Each row of a before or after table is a point. The points were changed in one or more steps. Then noise was added and the rows were shuffled. The steps act on columns, c1 being the first. Name the steps. A step turns or swaps two columns, mirrors them in a line or flattens them onto one, adds a multiple of one to another, or multiplies or shifts one. Angles are multiples of 10 degrees, from the lower column toward the higher: turns from -170 to 170, lines from 10 to 170 but not 90. Use the fewest steps. Two steps may share a column if one is a turn and the other turns, adds or multiplies; they go together, in the order done. Otherwise the lowest column goes first.
In the rows, zero is written as 128.

Before (12 x 3):
[[152 134  85]
 [ 57 132 176]
 [127 182 164]
 [171 159  82]
 [ 90 102  71]
 [173 173 133]
 [181  33 168]
 [ 97 107 117]
 [151 145  74]
 [178 114  78]
 [108  96 130]
 [179 189 138]]
After:
[[ 47 130 107]
 [171 144 173]
 [168 133 159]
 [110 103 195]
 [164  34  71]
 [169 171 108]
 [190 114 158]
 [103 108 148]
 [110  93 133]
 [112 182  90]
 [173 189 100]
 [185 160 157]]
Steps: mirror c1 and c3 in the line at 170 degrees

Before:
[[126 112 156 154 115 107 139 110]
 [102 121 164 136 124 148  95 152]
 [123 158 126 111 126 128  92 153]
 [153 152 139 134  94 103 121 161]
 [150 142 117 112 143 141 133 115]
 [164 134 112 146  98 103 103 168]
 [104 158 108 131 150 138 118 122]
 [128 132 149 133 103 134 112 138]
 [ 98 120 112  97 131 114 145 125]
 [124 125 105 123 106 141 149 113]
 [139 116 127 144  95 120 133 158]
 [109 150 163 145 108 152  86 163]
 [127 144 153 162 114 152 150 171]]
After:
[[100 125 158 146 128 146 151 116]
 [102 120  98 140 126  54  88 134]
 [104 151  87 129 107  28  71 137]
 [143 147 115 126  95  73 116  94]
 [ 96 160 147 117 149 132 114 138]
 [125 135 103 136 105 101 108 130]
 [126 125 149 122 105 150 153 145]
 [114 161 138 142 126  71  81 120]
 [125 142  88 111 113   7 157 139]
 [144 144 146 132 142 150 132 146]
 [161 134 137 105  97  56  98  92]
 [132 111  89 120 114 187 143 112]
 [143 118 120 116  91  67 135 108]]
Steps: add -0.3 times c2 to c1; turn c3 and c4 by 150 degrees; turn c6 and c8 by 110 degrees; multiply c6 by 2.5; multiply c7 by 1.3

Before, 14 rows:
[[155 143 190 169 175 117 144 126  74  98 179 143]
 [208  97 164 125 112  98 135  79  85  88 171 186]
 [107 177 185  84 198  81  87 155 177 166  91 191]
 [150  96 163 108  97 121 201  67 154  65 111  75]
 [155 104  82 167  82 209  93 121 112 167  91  98]
 [ 98 137 102  94 114 115 146 172  70  65 197 181]
 [ 99 139 120 146 166  98 179 166 101  78  56 199]
 [157  72 102 177 108 121 215  75 204 120 115  89]
 [165  75 153  70 206 168 178 154 160 133 142 106]
 [139  69 164 153 100 159 107 138 137  70 121 213]
 [175 186 155 146  83 210 115 153 107  99 136 206]
 [ 69  68  99  67 119 118 185 145  68 130 165 191]
 [108 174 142 101 182 175 129  65 129  78 103 165]
 [175  91  58 141  96  86 142 179 182 123 126 109]]
After:
[[162 203 112  82  81 154 187 145  67 190  80 132]
 [ 98 149 126 108  47  93 200  68 153  40 114 126]
 [ 78 170 117 132  47 154 217  74 204  43 177 129]
 [ 72 149  76 157  87 190 142 179 182  68 132 127]
 [ 93 142 201 173 108 187  92 121 111 182 152 126]
 [159 129  96 219 131 131 177 166 100 103 112 129]
 [159 131 113  72 105 151 147 172  70 124 111 128]
 [160  93 178 113 181 121 128  65 127  74 103 126]
 [103  59 213 141  92 117 114 152 108 120 143 131]
 [ 41 130 106  64 108  88 138  80  85 131 148 129]
 [107 105 129  92 164  63 143 125  73 152 186 130]
 [ 97 181 165 148 114  98 105 136 137  59 147 128]
 [ 76 165 173 107 171 110 178 152 163 100  72 130]
 [162  90  91 162 228  65  87 155 176 118  69 127]]
Steps: turn c1 and c2 by -160 degrees; turn c3 and c6 by -80 degrees; add -0.5 times c8 to c11; turn c4 and c11 by 70 degrees; add -0.7 times c7 to c5; add -1 times c9 to c10; multiply c12 by 0

Before, 11 rows:
[[149  94 134 196 122  88 104 147  82 179 124  64  88 117 149 191  99  75
  182  83]
 [121  84 145 131  49 164 131 160 107  69 177 164 167 128  91 153  89 171
   80 174]
 [148 172  85 228 140 175 132  99  59 172 168 102 177  96 132 136 134 130
  129 157]
 [ 69  82 143 136  70 170 161 146  89  95 152 158 156  91  67 130 170 165
   79 149]
 [174 124 114 160 197 104  94 105  74 191 149 106 103 108 198 152 127  77
  129 141]
 [191 119 104 213 176 151 112  35  69 176 145 113  93 111 132 173 131 115
  137 133]
 [143  96 141  92 140 103 180  98 147 123 201 136 162 182  99 205 170  99
  158 106]
 [ 74  68 147 138  24 214 124 160 105 108 174 180 173 145  94 174 157 123
   88 169]
 [193  96 200 140 126 105 232  75 148 123 169 129 165 154 138 200 209  97
  145 152]
 [110 167 163 181 152 225 159  66  36 164 150 117 124 123 124 111 111 166
  128 213]
 [102 176 126 246 124 173 102  64  84 176 134 135 148 139 143  97 140 187
  104 158]]
After, 11 rows:
[[176 115 114 151 180 172 114  80  67 194  97 117  93 157 205 133 154  72
  135 149]
 [ 65  82 141 143  65  94 102 167  97  99 167 155 168 147  64 175 128 161
   82 149]
 [189 119 112 213 156 125 104   4  74 175 110 114  93 176 127 134 175 118
  136 137]
 [101 170 161 177 153  46  98  67  43 166 153 121 120 192 123 112 111 175
  128 209]
 [ 78  61 148 140  47  17  85 190 115 106 120 179 166 113  93 157 176 124
   90 161]
 [191 104 212 134 146 135  83 103 150 121 234 124 163  85 140 212 209  93
  150 161]
 [151 175  77 222 125 102  97 132  59 175 130 102 178 175 132 122 132 129
  124 154]
 [139  94 143  90 163 134  54 118 149 122 184 145 164  78  97 161 210 111
  157 114]
 [113  84 141 130  55  84  78 187 107  66 142 158 160 109  85  91 147 168
   74 170]
 [147  98 139 191 117 164 130 122  86 178 105  61  91 117 152  99 190  76
  179  81]
 [102 173 130 239 130  81 121  85  82 174  98 137 145 143 154 144  94 182
   94 152]]
Steps: turn c5 and c14 by -30 degrees; turn c6 and c14 by 150 degrees; turn c7 and c11 by 90 degrees; add 0.7 times c13 to c8; swap c16 and c17
